Every row gives one point. The points of each table are mixes of a few directions, plus a little noise. How many directions does each table use, and how many do they share? Where both have some left over, give the other angles between the two spaces (their principal angles), to ten degrees, smallest first.
In the rows, 128 means zero.

First (6 x 3):
109,107,112
156,160,153
157,161,154
78,73,84
154,157,151
112,111,114
Second (5 x 3):
51,108,101
149,162,153
130,134,132
173,90,113
138,147,142
Directions: first 1, second 2, shared 1

First (6 x 6):
133,96,94,158,166,97
110,113,127,151,134,142
98,131,131,160,129,200
127,89,137,123,124,49
159,168,118,99,127,142
142,170,159,77,88,137
Second (7 x 6):
159,64,133,107,132,226
109,170,116,150,134,82
124,141,113,145,141,135
146,86,153,94,109,149
110,172,101,164,149,108
117,154,116,145,136,108
132,110,164,91,94,87
Directions: first 3, second 2, shared 1; angles 70

First (11 x 11):
134,127,126,128,120,122,125,123,118,123,124
129,128,128,128,126,127,128,127,126,127,127
88,136,150,125,193,177,148,172,212,165,163
112,131,137,126,152,146,135,145,160,142,141
175,120,102,133,53,71,106,77,29,85,86
133,127,125,128,121,122,126,123,118,124,124
84,136,153,125,199,182,150,175,221,169,167
164,122,109,131,71,86,111,90,55,95,97
151,124,115,130,92,100,117,103,81,107,108
131,128,127,129,124,125,126,125,123,126,126
109,131,139,126,157,150,136,147,166,144,144
Second (9 x 11):
109,155,136,144,126,173,127,134,160,142,138
138,90,118,133,117,164,103,129,118,166,148
68,163,148,174,114,168,123,158,189,121,122
153,67,102,109,141,89,114,121,61,144,151
116,249,114,142,110,117,152,79,82,82,128
127,114,132,115,152,106,138,139,135,125,129
123,123,117,132,136,144,120,126,111,150,155
174,89,148,94,113,51,143,127,139,77,55
144,102,138,110,144,140,132,138,156,146,127
Directions: first 1, second 5, shared 1

First (11 x 14):
141,141,118,126,183,142,199,107,158,136,135,170,121,138
128,128,126,127,127,127,131,130,127,128,128,128,125,128
122,113,153,135,90,126,42,130,110,113,126,95,161,123
137,139,117,125,166,136,188,116,149,136,132,158,116,134
110,113,130,129,59,106,58,162,88,123,117,78,121,114
142,137,136,130,179,148,161,97,159,127,138,162,147,139
127,131,118,125,130,124,150,134,127,133,126,131,112,127
148,145,125,127,204,152,206,91,172,134,140,183,135,143
124,137,96,119,133,116,197,148,125,145,122,139,77,125
132,116,167,138,119,142,41,106,130,108,135,112,188,132
98,107,122,127,19,89,35,187,63,125,109,51,103,105
Second (10 x 14):
158,130,147,105,116,115,172,169,90,94,134,124,132,94
117,168,90,118,108,79,74,114,170,163,135,162,173,159
98,137,119,146,148,100,77,135,200,157,124,124,117,116
125,187,154,147,129,94,140,112,90,93,50,112,187,126
147,102,77,119,94,165,144,132,85,177,177,114,153,141
122,79,148,120,129,172,154,130,149,122,151,121,66,75
135,80,110,151,156,165,130,162,115,158,165,90,95,138
147,131,136,147,154,124,144,162,77,113,115,96,140,148
124,116,171,130,151,156,142,86,120,75,103,153,86,159
109,149,125,97,94,110,103,77,184,128,127,186,132,122
Directions: first 2, second 6, shared 0; angles 60, 70

First (8 x 20):
114,154,112,127,108,106,75,147,97,150,153,159,158,135,121,151,131,119,182,115
130,113,147,116,83,97,107,150,152,165,169,193,145,117,111,107,144,154,136,154
135,117,116,125,142,150,152,111,133,99,104,69,107,128,137,105,107,135,89,121
117,121,128,120,177,147,143,107,106,118,89,81,138,135,148,178,125,112,97,123
127,138,134,138,135,117,131,133,119,135,127,136,133,123,146,128,129,114,139,134
130,128,125,128,118,120,128,132,132,128,132,120,126,122,136,100,117,134,122,133
140,139,148,149,102,109,132,147,148,144,158,195,117,119,118,103,147,125,168,139
133,110,117,122,159,177,154,96,136,85,94,70,99,144,107,153,123,133,89,104
Second (10 x 20):
91,126,92,84,146,148,52,117,72,138,118,97,184,166,95,249,134,130,136,91
114,128,114,111,135,136,98,124,106,132,124,116,150,143,115,175,130,129,131,114
118,127,118,116,133,134,108,125,113,131,126,120,143,138,119,160,129,128,130,118
131,129,131,132,127,127,134,129,133,127,129,130,123,125,130,119,128,128,127,131
142,129,141,144,122,121,155,132,148,125,132,139,108,115,140,85,126,127,125,141
147,129,146,150,119,117,168,133,156,123,134,144,99,109,145,66,125,127,123,147
111,127,111,108,136,137,94,122,103,133,123,114,154,145,113,183,131,129,132,111
160,129,159,165,112,111,193,138,175,120,136,154,81,97,156,27,123,127,120,159
124,128,123,122,131,130,118,126,121,129,127,124,136,133,123,143,129,128,128,123
144,129,144,147,120,119,162,134,153,123,132,141,103,111,143,75,126,127,124,144
Directions: first 5, second 1, shared 1

First (8 x 32):
163,188,114,104,56,95,187,186,31,7,109,39,180,144,159,189,197,90,195,70,64,175,124,168,122,104,11,74,144,84,70,87
159,124,124,117,144,141,112,156,156,89,130,142,143,93,137,110,145,180,127,95,114,149,114,153,133,143,111,124,137,127,107,123
142,112,129,124,154,144,104,135,169,128,134,156,128,101,127,102,124,173,112,118,132,132,118,137,133,143,142,137,131,137,126,134
76,105,139,153,142,126,121,69,138,230,134,152,85,163,102,122,76,82,100,193,172,80,147,81,124,121,201,157,109,149,179,153
151,114,127,121,157,147,102,146,172,112,132,158,134,91,132,100,132,186,114,106,127,141,115,145,134,147,132,134,133,135,118,130
108,126,132,137,124,123,133,108,117,160,128,127,114,148,119,137,113,100,125,151,141,111,136,110,125,121,146,133,122,131,145,134
109,105,135,139,154,138,108,100,162,182,134,160,105,128,114,106,98,135,101,156,156,106,131,108,130,134,177,150,119,145,155,145
118,149,127,128,95,109,157,129,78,118,122,92,133,157,132,160,137,80,149,133,118,128,137,123,122,110,103,113,126,115,125,118
Second (10 x 32):
135,142,121,109,86,115,146,134,110,112,137,108,143,135,126,136,129,95,157,119,125,136,144,142,135,126,101,97,141,117,129,122
113,66,156,110,67,122,228,147,70,64,140,94,160,87,136,113,135,40,168,107,100,138,174,179,177,142,67,120,146,109,69,126
103,47,165,118,75,127,238,141,70,72,139,99,154,82,136,107,130,32,160,114,102,131,178,177,181,146,77,135,141,113,64,132
130,112,135,142,164,141,120,136,139,117,118,140,124,110,137,120,139,163,108,121,118,131,112,129,126,134,135,154,120,134,109,129
179,159,115,129,180,145,84,178,154,59,106,135,145,98,155,134,180,240,114,76,92,166,76,145,107,132,100,135,128,125,91,109
129,157,115,130,135,124,94,114,146,164,128,138,115,155,119,136,117,142,120,144,146,119,120,106,110,120,153,121,124,134,162,130
116,158,114,146,162,128,67,93,164,207,126,156,93,168,112,134,101,155,97,166,163,104,112,80,99,117,191,139,112,146,186,139
91,133,125,144,133,122,102,74,145,227,137,150,90,174,101,129,80,95,107,187,175,88,140,80,115,117,196,138,115,146,192,148
136,136,124,123,122,126,128,136,126,116,127,123,134,127,130,131,135,132,134,119,123,134,126,134,128,128,118,119,132,125,124,124
148,171,108,130,155,130,73,130,156,142,121,140,120,146,128,140,135,185,114,126,134,133,100,110,100,120,144,122,123,133,152,122
Directions: first 2, second 3, shared 1; angles 40
